Each row of a before or after table is a point. One or more steps were done to the points. Then noise was added and the rows were shuffled. The steps act on columns, c1 being the first. Name the steps. A step turns or swaps two columns, mirrors them in a line or flattens them onto one, adds a multiple of one to another, or multiplies or shifts one. Angles are multiples of 10 degrees, from the lower column toward the higher: turns from -170 to 170, lines from 10 to 170 but not 90. Use the fewest steps. Two steps may share a column if one is a turn and the other turns, adds or multiplies; they go together, in the order done. Otherwise the lowest column goes first.
In the rows, zero is written as 128.

Before, 14 rows:
[[134 138]
 [140 125]
 [ 88 159]
 [151  99]
 [135 140]
 [ 54 171]
 [150 173]
 [ 67 150]
 [106 151]
 [161 154]
 [ 67 111]
 [121 165]
 [ 65  69]
 [142 129]]
After (14 x 2):
[[ 90 144]
 [118 118]
 [166 124]
 [110  89]
 [175 125]
 [215 129]
 [124 113]
 [114 121]
 [155 100]
 [174 176]
 [125 118]
 [192 143]
 [152 208]
 [131  79]]
Steps: turn c1 and c2 by -150 degrees

Before, 8 rows:
[[141 156 142 120  73 134]
 [134 102   7 161 111 148]
 [ 99 132 139 163  92  96]
 [116 144 134 163 148 126]
 [113 161  70 108 117 154]
 [107 131 132 158 134 158]
 [108  44 109 126  90 138]
 [148  74  91 130  75  71]]
After (8 x 6):
[[112 141 142 158 143 167]
 [ 92  46 118 127 105 148]
 [ 85 143 148 164 112 112]
 [129 153 144 163 152 132]
 [118  74 102 130  71  62]
 [125 112  18 160 111 145]
 [113 153 152 122  74 130]
 [110 155  79 106 126 161]]
Steps: add -0.5 times c1 to c6; turn c1 and c5 by -30 degrees; add 0.3 times c4 to c2; shift c3 by 10

Before (10 x 11):
[[109 154 135 176  93 158  75 196  95 101 109]
 [151 172 139 125 132 122 117 127 127 173 134]
 [114 176 115 173 186  89 121 151 189 175  80]
 [109 136 116 164  87 110 121 123 120 114 136]
 [149 162  86  87  82 136 147 100 122 134 120]
 [131 114 120 140 148 100 196  83  55 139 120]
 [130 116  96 139 126 146 141 104  73 180 141]
 [131 183  61 137 102  84 127 136  87  82 162]
 [163 163 108 162  75 157 162  73  86 108 113]
 [155 115 102 178 119 108 158 137 113 105 125]]
After (10 x 11):
[[116 113  97 121 128 144  91  45 190 110 133]
 [128 173 137 190 135 122 103  66 141  92 102]
 [165 134 114 177  86 109 124  61 123 142 129]
 [ 64 164 107 217  75 158 138  13 170 168 127]
 [136 113 103 158 120 106 150  77 149 155  91]
 [214 182  62 222 102  85 118  76 138 187  75]
 [ 98 164  88 137  81 135 135  40 146 127 120]
 [144 174 114 247 185  91 144  90 101  59 137]
 [156 114 120 121 150 102 134  24 222 155 110]
 [ 80 154 134 216  95 158  76 135 104 165 175]]
Steps: add -1.5 times c6 to c11; turn c1 and c11 by -120 degrees; add 1.5 times c2 to c4; turn c9 and c10 by -150 degrees; turn c7 and c9 by 40 degrees; shift c8 by -60

Before (12 x 18):
[[ 97 108  78  90 143 157 166 128 156  82 115  68 137 132 144 144 135 170]
 [157 106 145  99 124 131 139 187 104 120 126 105  96 116 121 129 119 130]
 [159  83 168 132 166 173 121 137 137 129  80 153 110  81 120 182 109 119]
 [125  59 148 132 165 195 129  98 117  99 115 136 162 133  87 127 141 104]
 [128  83 165 136 144 161 131 112 151  91 113 162 127 150 117 165 151 118]
 [154 124 131 141 123 140  86 190 114 147  92 128 111  97 130 155 131 102]
 [ 98 125 122 114 124 130 143 135  98  97 126  79  95 111 157  82 118 135]
 [166  93 149 155 156 133 134 143 169 114 108 138 142 111 114 164 103 110]
 [143 112  97 117 107 118 141 127  88 128 134  70  80 107 137 112 152 130]
 [135 117 141 145 116 108 119 182  97 160 140 122 110  79 130 133 147 153]
 [112 126 114 119  79 136 132 137  68 109 160  85 106 100 130 129 118 129]
 [126 111  96  76 118 153 147 104 131 115 117  88 135 145 163 109 107 167]]
After (12 x 18):
[[167  79 149 156 130 132 132 108 210  94 109 139 159 111 115 115 105 139]
 [127 138  97  77 118 153 145 172 134  95 117  86 123 145 162 103 105 110]
 [160  58 168 130 163 173 121 117 147 131  80 154 154  81 121 116 109 135]
 [143 133  98 117 159 118 142 130  49 129 134  68  86 106 138 106 152 128]
 [156 116 145  99 153 131 139 121  82 107 126 105 109 118 121 108 119 187]
 [130  72 164 136 138 161 131 122 174  35 113 161 140 150 117 106 150 111]
 [154 101 132 140 139 138  85  91  99 176  92 126 117  96 130 136 132 184]
 [109 124 114 120 122 138 131 128   6  81 161  84  72 100 130 126 116 137]
 [125  93 149 132 115 194 128 110 105  57 115 135 178 132  88  68 143  94]
 [136 119 141 146 138 107 120 144  68 208 140 121 108  80 130 121 147 183]
 [ 99 167 122 115 153 128 144 132  69  51 124  77 107 110 158 101 119 133]
 [ 98 105  78  88 127 156 165 172 185  14 116  68 148 134 145 120 134 137]]
Steps: turn c2 and c16 by 60 degrees; turn c5 and c13 by 60 degrees; mirror c8 and c18 in the line at 50 degrees; multiply c9 by 2; multiply c10 by 2.5

Before:
[[116 153 133 129 115 122 114 142 138 125 114 120 115 121 139 142 121 124
  146 131 128 145 142 135]
 [132 119 150 112 110 130 118 141 119 128 117 138 120 106 114 120 134 126
  113 136 133 122 104 136]
 [141 139 141 112 124 125 116 135 116 128 127 136 126 128 142 127 123 122
  113 132 157 149 140 128]
 [141 119 104 201 122 130 114 125 141 128 128 130 114 128 112 134 120 125
  116 119 132 147 113 125]
 [121 142 149 117 130 124 119 142 135 127 122 135 115 107 117 118 144 142
  122 152 136 147 132 132]
 [134 128 146 121 130 155 112 133 135 116 118 132 113 117 122 128 121 117
  113 121 136 110 131 123]
 [134 160 148 112 132 124 138 127 121 134 118 135 114 121 118 123 131 126
  114 127 181 148 126 136]
 [135 136 144 112 111 124 117 128 122 152 145 136 123 128 132 124 139 133
  125 116 141 143 134 125]
 [130 119 150 118 143 128 120 139 120 118 146 108 139 120 115 155 121 117
  121 143 131 115 130 121]
 [137 132 134 133 110 123 111 141 137 124 115 117 176 122 126 150 125 138
  131 124 132 131 120 120]
 [135 121 142 121 118 129 136 145 153 118 114 133 112 128 133 120 133 124
  115 116 138  96 130 124]
 [140 140 127 116 155 127 131 142 169 116 129 131 118 124 121 118 125 120
  169 122 127 128 127 192]
 [128 122 140 112 114 128 154 121 152 128 135 137 113 129 135 120 129 135
  131 121 128 139 133 129]]
After:
[[141 139 122 111 124 125 141 135 116 128 128 143 126 138 142 127 123 122
  113 132 200 148 140 127]
 [135 136 123 112 110 123 129 128 122 152 125 145 123 133 132 124 139 133
  124 116 162 143 133 144]
 [147 142 125 117 130 124 126 142 135 127 126 150 115 109 117 118 144 142
  122 152 150 147 132 121]
 [145 132 140 133 110 123 116 141 136 125 140 132 176 131 126 150 125 138
  132 124 143 131 120 119]
 [147 129 127 121 130 155 120 133 135 116 136 146 114 126 122 128 121 116
  113 121 152 110 131 120]
 [140 119 152 118 143 128 123 140 121 118 128 147 139 124 115 155 121 117
  121 143 138 115 129 147]
 [142 160 123 112 132 124 183 127 121 134 124 149 114 128 118 123 131 126
  114 127 249 148 126 116]
 [159 119 122 112 109 131 123 141 119 128 124 152 120 117 114 120 134 126
  113 136 143 122 104 115]
 [141 119 122 201 122 130 118 125 141 128 130 104 114 138 112 133 119 125
  116 119 142 147 113 129]
 [135 121 125 122 118 129 144 145 154 118 137 143 112 133 133 120 133 123
  115 115 149  96 130 116]
 [127 122 121 112 114 128 152 121 152 128 124 142 113 128 135 120 129 135
  131 121 119 139 133 134]
 [124 153 136 129 115 122 115 142 138 125 126 131 115 114 139 141 121 124
  146 131 133 145 142 112]
 [145 139 125 116 155 127 130 142 169 116  67 128 118 134 121 118 125 120
  169 122 124 128 127 107]]
Steps: turn c1 and c14 by 50 degrees; multiply c1 by 1.6; turn c3 and c12 by 80 degrees; multiply c21 by 2.5; turn c7 and c21 by -20 degrees; turn c11 and c24 by 110 degrees

Before (9 x 64):
[[144 134 151 125  75  96  72  83  85 114 139 122 189  60 125 159 127  57
  160  66 172 147 183 194 169  96 198 180 174  99 126 176 125  82 141 135
  130 159  67 172 120 170 129 162 151  80 127  82  83 157  86  72 141  56
   89 124 140  93 123 102 106 149  91  99]
 [153 176 131  65 134 134 164  90  82 162 175 172 115  54 136 120 124 137
   92 126  87  52  90 135  80 165 171 101 143 114 122 103 176 105 102 105
   80 129 135 100 133 114  75 189 100 155 147 156 171 155 167 101 105 132
  186 186  56 128 157 182  95 136 145 105]
 [ 73 179 141 101  94 127 148  85 152 138 107 113 124 131 147 123 177 158
  144 106 115  43 108 164  78 153 184 135 125 155 208 203 119 123 104 139
  127 174 157 112 128 136  65  97 100 149 144  95 103 138 110  62 153  70
   88 186  49 106 111 151 126 159 136 120]
 [ 72 136 128  75 113 142  77  61 141 158 122 153 100 161 147 133 166  61
  120  76 113 145 148 121 144 190 163 186 128  75 126  97 158  66 150 122
  138 120 167  88 184  75 171 174  88 170 154 161  99 136 136 128 128  66
  176 144 156 131  98 132 152  64  62 186]
 [122 129 176 170 169  65  78 145 163 123 171 179 196 136 146 108  91 141
  180  62 148 144 139 108 171 139  86  85 170 120 166 115 160 176 114 110
  126 139  74 179 192 128 155 189 117 124 118  85 107  97 104 170 108 134
  187 133  64 144  83 104 159 148 154 142]
 [107  97 147 163 136 160 178 149 121 109 138 166 137 149 161 134  85 117
  113 125 138 132 126 184 164 135 160 160 134 140 195 109 142  81 102 135
  119 163 142 143 148 170 159 201 136 159  99 121 117 131 115  92 180 122
  128 121 119 118  87  82 121 156 172 140]
 [162 136 126 116  75  91  98 149 180 153 169 123 150  86 104 162 180  84
  174 109 130 107 171 128 107 129 171 178 116 159 140 110 188 168 157 111
  145  66  79 150 102 148 165 127 106 171 111  84 115  69 165 118 124 137
  118 183 115 141 163 147 121 142  54 143]
 [115 152 150 141 156 164 173 156 136 121 106 122 126 127 165 185 153 140
  180  92  76  51  90 102 117 170 105  96 201 160 132 146 156 140 180 129
  130  66 160 155  99  72  72 138 164 104 152 135 100 158 188  99 181 147
   95 135 143  59 154 100 182  60 141 105]
 [ 62 109 132  76 154 170  91  83 194 117 108 122 133 153 124 190 126  60
  102 130  97 145 128 102  75 126 117 182 108 148 205 136 137 176 174 168
  165  86 120 179 175  89 151 146 122 139 135 104 173  71 165 150 107  89
  186 104  78 101 194 171 160  84 170 123]]
After:
[[ 41 183 128  75 112 162  78 144 140 158 120 153  99 161 146 133 166  61
   77  76 113 146 149 121 144 191 164 186 127 120 127  96 157 130 149 122
  138 121 167  86 136  74 172 175  89 170 153 161  97 138 137 130 128  66
  198 143 155 141  99 132 152  64  62 186]
 [168 103 125 118  76  79  97 134 181 154 168 124 150  85 104 161 179  85
  159 109 128 107 170 129 107 130 172 178 118 173 140 110 189 136 158 110
  145  65  78 152 137 147 165 127 105 171 112  86 116  69 164 118 124 135
  102 184 116 151 164 147 120 142  54 142]
 [ 58 128 141 101  92 130 148 125 152 138 109 113 124 131 148 125 176 158
  157 106 114  42 108 164  78 152 184 135 124 144 209 204 119  94 105 138
  126 174 155 110 179 137  65  98 100 149 144  95 104 140 110  60 154  68
  106 187  51 115 111 150 125 159 135 121]
 [110 120 151 125  75 112  72 172  84 113 140 121 187  61 127 158 127  56
   98  66 173 147 182 195 170  95 198 180 174 160 127 177 126  64 141 135
  130 160  67 172 134 170 128 162 152  80 127  83  82 157  87  73 141  57
  145 124 140 101 124 104 107 150  90  98]
 [ 50 175 133  74 154 153  91 121 194 117 108 120 134 153 124 189 128  60
  147 129  98 145 127 104  75 126 116 182 108 103 205 136 138 210 173 168
  166  87 121 180 109  89 151 145 122 139 133 103 174  72 167 151 107  88
  118 104  78 111 194 171 160  84 171 124]
 [135 192 176 170 171  52  77 111 161 124 170 180 196 135 144 108  92 141
  120  63 148 144 139 108 172 137  86  87 169 181 167 115 159 188 113 110
  126 139  74 178 129 128 155 189 117 125 117  86 107  96 104 168 108 135
  147 132  63 155  83 102 159 148 154 142]
 [126 148 147 163 136 175 179  99 122 111 138 167 138 149 162 134  86 117
  139 124 138 132 126 185 164 133 159 160 133 112 194 110 142 106 101 135
  120 163 140 144  98 170 159 200 136 159 100 121 117 132 113  92 179 122
  153 121 118 128  84  81 121 155 172 140]
 [137 100 149 140 157 159 172  99 136 122 106 123 126 127 165 184 151 140
  159  92  76  51  88 101 117 170 105  97 199 180 132 145 155 118 179 130
  129  66 159 156 152  70  73 137 165 104 152 134 100 159 189  99 180 146
   88 134 144  70 152 102 181  60 140 105]
 [122 133 132  65 135 142 164 172  82 161 175 172 116  55 136 120 124 137
  113 125  88  53  91 137  80 166 172 101 142  94 121 103 177 161 102 105
   80 129 135  99 177 113  75 190 100 154 147 156 172 154 167 102 105 132
  180 187  55 136 157 183  94 136 144 105]]
Steps: mirror c1 and c8 in the line at 20 degrees; swap c2 and c41; turn c6 and c34 by 20 degrees; turn c34 and c55 by -50 degrees; swap c19 and c30; shift c58 by 10
